Rows are points. Each copy is the shape, with its points in the same order, stretched, turned, moved and blurred by noise. Say if it was mirrored as well.

Shape (6 x 2):
[[-50 -24]
 [ 47   5]
 [ 42  26]
 [ 40 -27]
 [-23   5]
 [ -8  47]]
Copy 1:
[[ 44 -52]
 [-41  -4]
 [-22  13]
 [-54 -31]
 [ 34 -20]
 [ 47  18]]
Copy 1 is: mirrored
Copy 2, 6 rows:
[[-26  36]
 [ 12 -33]
 [ -4 -52]
 [ 32  -4]
 [-30  -3]
 [-51 -51]]
Copy 2 is: mirrored
Copy 3, 6 rows:
[[-42 -60]
 [ 39  25]
 [ 35  50]
 [ 37  -5]
 [-21 -12]
 [-18  49]]
Copy 3 is: only turned

Shape:
[[ 21   6  -4]
 [-60   6  -8]
 [ 28  24  10]
 [ 19  22   2]
 [  3  29 -19]
 [-22  10   1]
 [ 18  14  13]
 [ 18  32   8]]
Copy 1:
[[-21 -17  -3]
 [  3  58  55]
 [-16 -38   7]
 [-19 -26  12]
 [-34  -4  28]
 [ -4  19  31]
 [ -8 -25   6]
 [-17 -32  21]]
Copy 1 is: mirrored
Copy 2:
[[ 12   0 -13]
 [-38  31  12]
 [  5 -19 -10]
 [  4 -14  -7]
 [  2   8  17]
 [-22   7   4]
 [  2 -12 -17]
 [  9 -20  -3]]
Copy 2 is: only turned
Copy 3:
[[  2   1 -19]
 [-19 -37  24]
 [ 22  -9 -18]
 [  9  -8 -18]
 [ -4 -27 -24]
 [  2 -19   5]
 [ 13  -5 -13]
 [ 26 -17 -24]]
Copy 3 is: mirrored

Shape, 12 rows:
[[  7  10  10  -2  -5  -5]
 [-11   8   3  -5 -10  -4]
 [ -8   9  11   5  10  -5]
 [-12   8  11  28  -4  -6]
 [ 60   3   8  -2 -14  -6]
 [-12  10   8  -3 -16  -6]
 [-14  10 -16  -3 -11  10]
 [ -1  -9  12   4  12   4]
 [ -5 -24   5  -3   8 -10]
 [  7   8   0   4  -4   1]
 [-10  11 -42   0  10  -9]
 [-10  -4  -3   8   8  -5]]
Copy 1, 12 rows:
[[  3 -11  14 -10 -12   6]
 [ -3   2  24 -11  -3   7]
 [ 18  13  23  -8 -11  -4]
 [ 29  12  14 -17  13   5]
 [-16 -57 -21   1 -14  12]
 [ -1  -1  28 -13   1   8]
 [-13  15  15 -13  -4  13]
 [ 15   4  12   0   0 -12]
 [  2 -11  19  22  10  -6]
 [  1  -2   8 -10  -7   8]
 [-17  17   4  17 -14  30]
 [ 11   8  14   5   2   3]]
Copy 1 is: only turned
Copy 2 (12 x 6):
[[ 10  -3  -2   0   9 -12]
 [ 16  14  -7  -7   5   3]
 [ 21  -2  -9  -4   0   0]
 [ 16   8 -19  -3 -19  -1]
 [-26 -40  20  32  17 -46]
 [ 17  20 -10  -9   5  -1]
 [  3  12 -16 -10  -1  21]
 [  9  -6   9  -2 -12   2]
 [ 13   8  24  12  -8   5]
 [  1  -5  -6   3   0  -3]
 [ -2  -8 -21  17  10  29]
 [ 13   2  -3   3  -9  12]]
Copy 2 is: only turned
